Each row is a point. Two turns around zero, p and q, are shown by what they do to some points. Where does a point land after both, in the order given? Backwards means that the second turn is done in reverse. Each puzzle has new turns, and all numbers are rounded.

Turn p:
[ -9  34 -30] -> [27 38  1]
[ 22  15 -30] -> [40  4  3]
[14  8 32] -> [-14 -12  30]
[ -1 -19   9] -> [-12 -15  -8]
[-25 -16  33] -> [-44  -4  -3]
[ -1 -21 -14] -> [  5 -10 -23]
Turn q:
[ 19 -10 -10] -> [ 10   0 -21]
[-13 -12  13] -> [  4 -16  14]
[ 13 -22 -45] -> [-12 -14 -48]
[-23  36  31] -> [-9 21 47]
[ 3  8 11] -> [6 9 9]
Where do these land?
p, then q: [10  5 20] -> [ 11 -11  17]
q, then p: [  7   2 -13] -> [ 9 10 -7]
p, then q: [16 24  3] -> [23 12 13]
q, then p: [ 15 -41 -24] -> [ 29 -16 -37]
p, then q: [-48  10  14] -> [-42  13  25]

Turn p:
[-28 -21 -26 -19] -> [  3  -4 -36 -30]
[-17 -24  -9 -23] -> [ 12  -1 -18 -32]
[15  1 22 12] -> [ 6 -5 25 12]
[-31 -18   6 -14] -> [ -3 -14  -6 -36]
[-10  38   0  36] -> [-40 -13   4  33]
[ 34  20  -2 -17] -> [ 6 38 11 16]
[38  4  9 25] -> [16  0 21 38]
Turn q:
[10  9  9 48] -> [ 16 -17  25  37]
[-24  -1 -25  22] -> [ 12   3 -26  30]
[ 13  24 -13 -28] -> [ -3  36   8 -18]
[ 15  -7  -6 -15] -> [  9   5   1 -21]
[-15 -24  34 -27] -> [-34 -27  -9 -27]
Where do these land?
p, then q: [25  4 -2 29] -> [ 17 -22  14  22]
q, then p: [-13 -25 -29 -26] -> [  4  33 -35   2]
q, then p: [  7 -16  19   3] -> [ 18  -7   3 -17]
p, then q: [ -2  37  20 -22] -> [-44   9   2  15]
q, then p: [-15  35  23   6] -> [-30 -31  10  -3]
q, then p: [ -3 -35 -31  10] -> [ 32  18 -22  21]

Turn p:
[-11   3  -7  23  14   7  34 -30] -> [ -1  -3 -16   6  16   5  24 -43]
[ 19  23  -3 -29 -10 -27 -24  16] -> [ 18  10  36 -16   1 -12  -6  35]
[ 23  -6   2 -13 -32 -21 -12  12] -> [ 23   2  16   0  -2 -19 -32  18]
[  3   3  -5 -24   1  -1  20  18] -> [  0 -18  -2 -16   4 -23   8  13]
[-16   2  -9 -10 -13 -20 -15   9] -> [ 12  23  -3   0  -5 -12   1  21]
[-1 14 23  1 -8 -1 -3 14] -> [  4  -6  15   3 -26  -4   3   4]
[-25  -6 -12  14   1  25   3 -25] -> [  2   4 -33   7   4  26  13 -15]
[  0 -24  26  12  37  22   7 -28] -> [-38  -5 -10 -14  -4  26  -7 -40]
[ 17  -8  17  -7  11  30  25 -11] -> [-11 -37  -6 -17   0  10  -5 -23]
[ -8  -5 -12  11  -3 -18 -12  20] -> [ -5  18   1  20   1 -14  -1  17]
[ -2   5 -21  23   2   4 -22   5] -> [-3 12  2 28 11 16  4 14]
Turn q:
[  6 -11 -10  23  -4 -15   9 -11] -> [ 20   0   5  16  -4  20   1 -12]
[ -4 -27  16  -8  -5  29 -48  -5] -> [  4  -2  -1 -57 -19 -14 -12 -18]
[ -2 -15   8 -47  -4   9  15  27] -> [-50 -10  -8 -17  -7  11   6  20]
[-16  -2  19 -10 -17   5  -2  15] -> [-19   1   8  -7 -24 -13   2   8]
[ 6  7 -6 26 15 -2 -2  9] -> [ 17  -4  12  11  12  -1 -20   2]
[  3  19   0  22  23 -14  23 -29] -> [25 13 15 25 31  4 19 -2]
[ -3   1  -3 -27 -17  32   9   9] -> [-29  22 -19 -15  -9   1  -5  14]
[ 21  20  -6  17   0 -29  -2 -10] -> [ 32 -15  -9  25   8  -2   9   5]
[-13   8 -19   3   7 -16  -1  -5] -> [ -1  -5  -4  20  11  -6   0 -18]
Where do these land?
q, then p: [ 18  10 -29  -3   4   6 -12  -4] -> [-9  8  2  2 31 13  1 13]
p, then q: [-24 -18  13   6 -22 -19  13 -11] -> [ 24  -3 -32  21  -1  -3  11  -9]
p, then q: [  3   0  38  10 -32   2  -5  20] -> [ 25  -7  -9  -4 -47   1  -2  -1]
p, then q backwards: [ -3 -15   8 -38   0   7 -15   0] -> [ 20 -11   9 -11  -6  29 -12  15]
p, then q: [ -5  22   8  -9 -10  17   9  10] -> [ -7   1  -2  -3 -17  28   0  10]
p, then q: [-33  12 -20  -6  16 -21 -15  -2] -> [-16  10  -3  33  18 -12   0  27]
p, then q: [ 19 -10 -33   0  36  -9  19   0] -> [-17 -10  31   3  38  -4   9 -19]
p, then q: [  4 -28  -8  26  14   9   7  -8] -> [  9  14   8   2  15  -9  -9 -34]
q, then p backwards: [20 27 24 13 -5  9 -1 -5] -> [ -8  14 -16 -19 -24 -17  -9  14]

Turn p:
[-17  11  29   3  -1 -18  -4  30  -1] -> [ 10  10  -6 -10  15 -16 -39   7  11]
[ -7 -28  33  29 -20 -17  10  -4  -2] -> [  7  -5  23   6 -17 -19 -33 -33   6]
[ -9 -19 -14 -27 -11  -8 -17  -6  25] -> [ -2   1  -8 -26   5  34   1 -21 -13]
[ -8 -32  -7 -21  -9  30 -22 -23  -2] -> [ -8   3   3  18 -10  52   5 -17  -4]
[-18  24  -4  -5  34  -5  11  -9  -8] -> [ -3  22 -11   8  27 -17  22   4  14]
[ -4  48   9  12 -41 -21  -5 -11  19] -> [  2   0 -34 -37 -36 -23  -7   0  28]
[  5 -24   0  12  -5   6  40  33 -26] -> [-29 -22  38  15  12 -20 -21  12  -9]
[ 26 -21 -33   3   4  32  11 -17 -19] -> [-19 -19  18  30 -13  15  35   7 -20]
[32 22 29 -2 39 13  4  1 22] -> [49  6 19 -3 10 -5 21 30 18]
[ 16   8 -39 -31  -2 -13 -26   2 -13] -> [-15  15 -26 -13  -3  17  16  18 -41]
[-15  12  -3  27  13   2  -2   4   5] -> [  9 -12 -18  13  12 -18   1  -5  11]
Turn q:
[-22   9  23  -7  -1   9  43 -25  -5] -> [-20  26 -25 -26   7   2  33  -7  15]
[ -6  21   7   2  -4   7 -25  46   9] -> [ 10  21  22  -5   6   4 -46   9 -12]
[ 24 -15  -4  30  -3  19 -14  29  10] -> [  0   1  21  42  18   2 -26   0   8]
[ -1  24  15   6   6 -13  27 -11 -19] -> [  0  18 -10 -18  12 -28  24   4  -1]
[ 18   7 -27 -28   9 -14  -6 -20  -8] -> [ 28 -28 -25  -4 -16  -7   8   3 -11]
[  3  -4 -33 -20  17 -17  16 -35  28] -> [  1 -35 -36  -5 -21   5  17  27  17]
[ 17   3  11 -31  14 -29 -10 -36  16] -> [ 34 -27   1 -25 -16   7  29  13  15]
[  3 -10   4   8 -39   7 -10  33  -4] -> [ -1  29  22  28 -10  11 -15  -7 -18]
[ -2   2  -3  16 -12  29 -32   8  -3] -> [ -1   3  15  12  -4  -2 -33 -28   7]
[-16 -23 -10  42 -13   0 -29  28  -2] -> [-32  -5  40  27  -5  -6 -29  -5 -12]
[-19 -15  17 -20  25   3  40 -16 -22] -> [-20  -1 -26 -26  28  13  38  -8 -10]
Where do these land?
p, then q backwards: [ -9   5  11  21  11 -31 -13   4  34] -> [ 17  33   3 -17  18  15 -14 -13 -23]
p, then q backwards: [ 11 -25 -30 -23   9  16 -25  21   8] -> [ -3 -35  -2 -36  17  -6   6  28  -4]
p, then q: [  7   9  15 -19 -25  20  26 -18  17] -> [  0  29  -1  -8 -10  40   0   7  19]
q, then p: [ -4 -27  18  17 -18  27 -27 -27  32] -> [ 25 -21   6  -7 -18  25   1 -30  44]
p, then q: [ 19 -17  -7 -15 -14 -36 -12  25 -17] -> [ 16   1   7 -19  -3 -12  -5 -31 -41]
p, then q backwards: [ 32  29 -22  -1  21  12  13  -4 -22] -> [ 13  -6  -4  12  -4 -45  35  -1   3]
q, then p: [-10 -14  25  15   8  -1  17   5  12] -> [ 6  1  3  0 29 -1 -3  3 28]
p, then q: [-12  28 -10  12  33 -25  25 -30 -22] -> [-12   5 -13 -21  -6 -36  22  48   1]
q, then p: [-26   0  29 -18 -26  20 -19   8 -20] -> [ -5  34  -8  10 -29  17  17  10  30]
p, then q: [ -9  11 -29  10   2  -3  15  16 -22] -> [-32 -12   5 -10   1  -8  -2  14 -24]

Turn p:
[-5 22 27  7  6  3 21  6  1 -7 -3] -> [ 12  23   2 -13 -11  10 -22  -7   7  10 -12]
[-11 -12   8  -3   6  21 -16  -1  28   2   3] -> [  1 -22   2   7 -14  26   0  13  16  -5   4]
[ 30  14   6  -6  -3   4  24   2  -3 -45  -8] -> [ 24  38  -1 -16   3   3  13 -19  10  17  26]
[-24 -24 -37   6  -7 -19  -3  11  15  17   9] -> [-10 -16  -8  19   1 -30   3  34   4 -29   0]
[-14   2 -11 -25 -12   7 -15  16  -8   3   6] -> [-13 -12   0 -21  22   5   2  11   2 -18   3]
[  8  -1 -23  10 -25  -9 -12 -12   7  33  11] -> [ -3 -20  -6  13   5 -14   3  27 -37   3   1]
[-21  -3  -4  -5  11  25   0 -22   5   6  -8] -> [-20  -1  -6  14 -13  27  -6  -3  -1 -15   4]
[ -8 -38  -6  -6 -28 -17   4  -1   3  37   7] -> [-32 -14  -7  10   2 -21  16  40  -5  10 -18]
[ 16  35  10  -5   9 -16   9  -4  -6 -18 -21] -> [ 25  21 -20 -15   3   0  -4 -32  -7   7  -3]
[ 29  21  10   7  23  13  22  15 -16 -11   2] -> [ 22  29  18   4  20   8 -15 -23   6  17   2]
[ 11  11  14  21   5  10   8   1 -28 -25 -22] -> [ 12  30  23  -7  -7   5  10 -33  -6   0  -7]
[ -1 -28 -13  -7  -2 -19 -28   5  10  30  -5] -> [ -9 -39 -11  16  10 -14  20  16   1  -6 -18]
[  7  18  17  15  -3  -1  -2   6  -8 -31   7] -> [ 21  10  18 -23 -12  -4  -5 -17   1   6   9]
[-17 -17   1 -10  17  -2 -13 -24  -1   8  23] -> [-30 -28  -3  10  -9  -2 -14  -7   8   2  10]
Turn q:
[  5  -4  -1  12 -27  -1  18  18   2  -3   2] -> [  6  15   7   6 -20 -11  11  -8  11  18  -8]
[-40 -16  14  11  -5 -38  27 -16  24   9  -5] -> [-10 -17  18 -39   2  13  39 -30  14   3 -16]
[  0  -3 -18 -17  11  19   1 -10 -10   2 -19] -> [-21 -20 -10  14  -1   8 -17  13  -1   3   1]
[  7  18  -6 -27 -16 -17 -39   7 -19 -18   9] -> [ -4  31 -13 -13 -14  -2 -35  -6  -9 -21  27]
[ -3  -4   6   6  33   5  15  -1   4 -25   8] -> [  4 -15 -23  -7  15 -19  16  16   5  -9  -9]
[-20  -3  -9  16  18  -9 -22 -20 -16  12  16] -> [ -9  -8   7 -19  30  -5  -6  -8 -32   3   8]
[  2   2  44 -14   0  40   9 -19 -17   1 -17] -> [-10  -5 -15  34  -1  26  34  24  -5  -6  28]
[ 21 -25  -7  -5  -9   2  -9  -7   1 -10 -11] -> [-10   8 -15  21  -5   5  -8 -14  -5  -8 -19]
[ -1  22   4  30  17 -17  14   0  12   6   0] -> [ 10   5  20 -18  28  -7  11  11  18   5  -9]
[-14   1 -15  -4 -21  10 -19  -7  13  11  -3] -> [ -9 -10  24  10 -10   0 -14 -19  -5  -7  10]
[ 28 -12 -30   2   4  11  11  -8  10  15  18] -> [ 18 -15  -8  22  14  -4 -23 -15   4  22 -16]
[ -3  29  20  -8 -14 -17   1  48  -7  -7  -5] -> [ 15  32  10 -25 -35  -2   2  27  14  -3  11]
[18 -6 -2 -2 11 12 -6 15  4  7  6] -> [ 20  -2  -4  13  -2  -1 -11  11  -9  -1 -10]
Where do these land?
q, then p backwards: [ 13  -5 -10 -27  11  17 -16  39 -14  32  -6] -> [ -8  27  13  29 -12  16   4 -11  35  25  17]
q, then p backwards: [  2  11 -28  12   3 -18  -3 -20   6   0  11] -> [  5  11   5 -15  19 -10   1  14 -24   0  17]
q, then p backwards: [ 20 -12  11 -16   7  10  14  15 -27 -10 -15] -> [ -6  -5   3  -7 -14  -2  23 -16  30  18 -15]
p, then q: [-16   5   2  20   7  -1 -13   0  -9  -6   3] -> [-11  16  -9   4  -3   4  11 -12  -2 -15   5]
q, then p: [-17  -2 -25   0 -18 -27  -9   1  -7 -10 -15] -> [-19 -15 -24 -27 -14   9  -4  -2  -6 -13  -5]
p, then q backwards: [ -7  -2  14 -15  -9  -2 -23 -13  22 -21  26] -> [-31  15  -6 -33   3   2  19   4  -3   5   9]
p, then q: [ 22 -12   4  -7  -4  22 -17   4  25   3  -2] -> [ 22 -13  -4  25  -6  -2  12   8  -6  17 -16]
q, then p: [ 14 -22  -4   3 -19 -14  13 -36   6  18   1] -> [-16   2  -7  33 -21  27  -8 -10 -18   0   2]
p, then q: [  4  21  33 -13 -17 -11  -5  -4 -15 -22  -4] -> [ -5 -15 -13   4  -8  36 -20  -9  10   2  23]
p, then q backwards: [-10  -2  12  12  30  -8  10  -3  31  27   3] -> [ 33 -10 -25 -20   2  21  11  12  10   1 -11]
p, then q: [-32   5 -18   2  15  15  14   0   1   8 -18] -> [-20   6   7   6   1 -36   1   9   7 -19   8]
q, then p: [  7  16  10  28  -5  15  34  18 -19 -19  16] -> [ 21  11 -19  11  19 -29 -25  22  -6  12 -19]

Turn p:
[ -3   6  -9  13   6  21  -1 -20  21 -11  -9  -6] -> [  4  22  -1 -11 -14   3 -20  -7  19   4  -2 -15]
[ -5  15  -8  21   8 -18  27  -2  -9  -3   2 -17] -> [-29  21   1 -14   6   2   4  -7  -4  -2 -17  19]
[ -4 -10   9   4  -4  19  24 -11 -19  15  19   2] -> [  5  13 -25  21  18  15   0   4  -6   3 -19   2]
[  4  20   7  -7  32   4   7 -14   9   3   3   8] -> [ 25   7  -6 -20 -12   3  -7  -6   3  -4 -13  20]
[10 12  6  7  9 20  9 27 -1 11  5  1] -> [  3 -10   7  -2  -6  16  -4  14 -12  -7 -29  -5]
[ 11  23  20   9  -3  -2  -5 -11 -48   2  33 -16] -> [ -8   0 -22   7  29 -26 -26  14 -30  -1 -22  24]
[ -1  11   6  -8 -10   6   3   3  14   3  24 -25] -> [ -9 -14 -10 -12  13  20 -26  -5  -6   1   1  -1]
[-12 -18   9   9 -21 -12 -26   8  31 -10 -43  28] -> [  3 -18  26  13 -27 -22  23 -29  21  10  17 -33]
[  5 -15 -21 -17 -19  -2 -22   4   8  10 -48   2] -> [  8   0  16  -9  -5 -13  28   3   1  -9  33 -42]
[  8  14  -5  -3  -5 -11  11  -8  -3  27  33   4] -> [ 12   3   2  -4  31  16  -5  -5 -22  13  -6  19]
[ 19 -38   5 -19 -16 -15  -9   9  17 -32 -40  16] -> [  2 -17  23  23 -14 -15  22 -10  32 -34  35 -16]
[-27 -29  11 -27  -7 -14 -20  12   9 -11 -45   5] -> [ -5 -27 -11   3 -29 -16  38 -10  16  -7  35 -22]
[  4  -8  -7  24  33  -4  -3  -2 -18   6  42 -15] -> [ -8   5  -5  -6  20   2 -12  34  12  23 -22  34]
[-10  18 -21  -6  -4   8   4   6 -14 -10  24  11] -> [ -3  12   2  11 -10  13 -15  11 -27  10   7  16]
Turn q:
[  4  20 -15   8   7  -6  -1 -30  -8  19   9  34] -> [-15  -9 -13   0   9 -16  12 -35   0  32  -8  12]
[  8  17  11  27 -12  12   1 -28 -19  -4   5  -5] -> [  4   1 -42   7  12  -6   8   1 -17  12  12   1]
[-10 -14 -26  19  -9  -8 -19 -28 -11  15 -12  12] -> [  6  10  -7  17  20  -9   2 -34 -17  -4 -22  18]
[ -4   1  -6   2   7  -3 -19  -1 -25   3  20   4] -> [  8  -7  -3  -7  13 -33   2   0   0   1  -6   6]
[ 20  13  -5 -10  -3  -7  23   8   4  32  -2 -28] -> [ 13   5  11  16 -29  10  19  20  -1  28 -12  -4]
[-16  17  -3 -21   3  14  -1  36  13 -22 -12  -8] -> [-22  -1  15 -14  -9  11 -30  34   7  -9  -4   3]
[  2  -6  15 -24  -6   7  16  28 -20 -42 -17   3] -> [-15  23  -5 -39 -21   2  -8  23   4 -30  11  -8]
[-17  10  10  13 -12 -28  -6 -17  -7  -7  10  13] -> [-24   2 -13  18  18 -21  13 -11   2  -8   4 -10]
[ 37  -5  -2   8 -18   3  -3   6  21  24   8  -6] -> [ 21 -20   7  21 -31   6   1 -10 -19  10   7  -6]
[ 36  -4   6 -23   4   0  -2  -8  27   8  -7 -33] -> [ 21  -6  23  -1 -12  28   6  10 -23  17  -1 -32]
[-35 -16  17 -23  -2  22  10  18   2 -17   4   7] -> [-12  14  20 -18   9   5 -12  17  18 -20  30  18]
[-22 -24 -11  -6  24   7  23  31  30 -32   9 -12] -> [ -3 -21  22 -17   3  35  -1  24  32 -36  -1  10]
[ -3 -10   8  32  18 -13 -21 -17  -7  22 -14  18] -> [ 17   7 -16  18  19 -11 -12 -38  15   6 -11  -8]
Where do these land?
q, then p: [-18 -24 -13  27  -6  -5  -1  20  -2 -13   2   1] -> [ -5   8  23  17 -25 -11 -12  -5  22  -6  10   6]
q, then p: [ 32  -3  -5   0 -20 -20  13 -27 -19   9  21   1] -> [-17  32  -7   9  31  10  18 -11 -13 -18  -4  15]
p, then q: [-17  22  -5 -16 -14   5 -30  -6   0  19  -7 -15] -> [ 20   7  22  -5   1 -26  22  15 -13   6 -15   2]
q, then p: [-22 -18 -17 -13  -8   0   3   4 -24 -16 -21  -3] -> [  5   1   4  -1 -37 -13  -5 -11 -20 -17   5  12]
q, then p: [ 31 -19   4 -30  17   0   1  14  20  12   8  15] -> [ 12 -23 -25  10  32   1 -13 -20   7 -17   8 -14]
p, then q backwards: [  3  22  -2  25  -3   0  -1 -32 -14 -33  20   4] -> [-24   9  -2   1 -15  11 -24  14 -20  23 -27  20]
p, then q: [-11  -7  -4 -16 -16  12  10 -15  26  10 -18  -3] -> [ 10 -15   0  -4  12  16  18  19 -24  16   4   6]
p, then q: [-13  19  -8   8   2  23 -10  10  25  -9 -12 -34] -> [ -2  13  34   7  14  -4 -14  27 -29  -3   4   4]
q, then p backwards: [-18 -27  11   8 -10 -25 -22 -19 -19  17   4  11] -> [ 21  -4  11   7 -25 -18   7 -34 -13  -1 -18  18]
q, then p: [-11 -11   9 -17  16  13  17  -2  21  22 -12 -10] -> [ 25 -15  -5  -4   0  12 -19  -6  -2  -1 -29 -15]
p, then q: [ -9  11 -15  31  33 -16   1  11 -18 -26 -24  11] -> [-50  26   1  25 -20  -6   0  -1   8  -5  14  -6]
p, then q: [ 19  14   6 -21   7   3  18  22  18  17  14  21] -> [ 21  11 -18 -33 -11   7 -10 -13 -12  -2  24   0]
q, then p: [ 25  -8  42  13  -9  10 -23  -8   5  24 -16  11] -> [  2   9   3 -16  45 -18 -35  13  -5  17   0   1]
q, then p: [ 17   6  -3  27  21  25  27   4  -9 -18  25   7] -> [15  8 18 16  7 40 11 15 11 -3 32 -3]
p, then q: [ -7  23   3 -26 -12 -26  -6  23 -11 -15  14 -18] -> [  0   9   9 -19  20 -34   9 -10   7 -26  10  20]
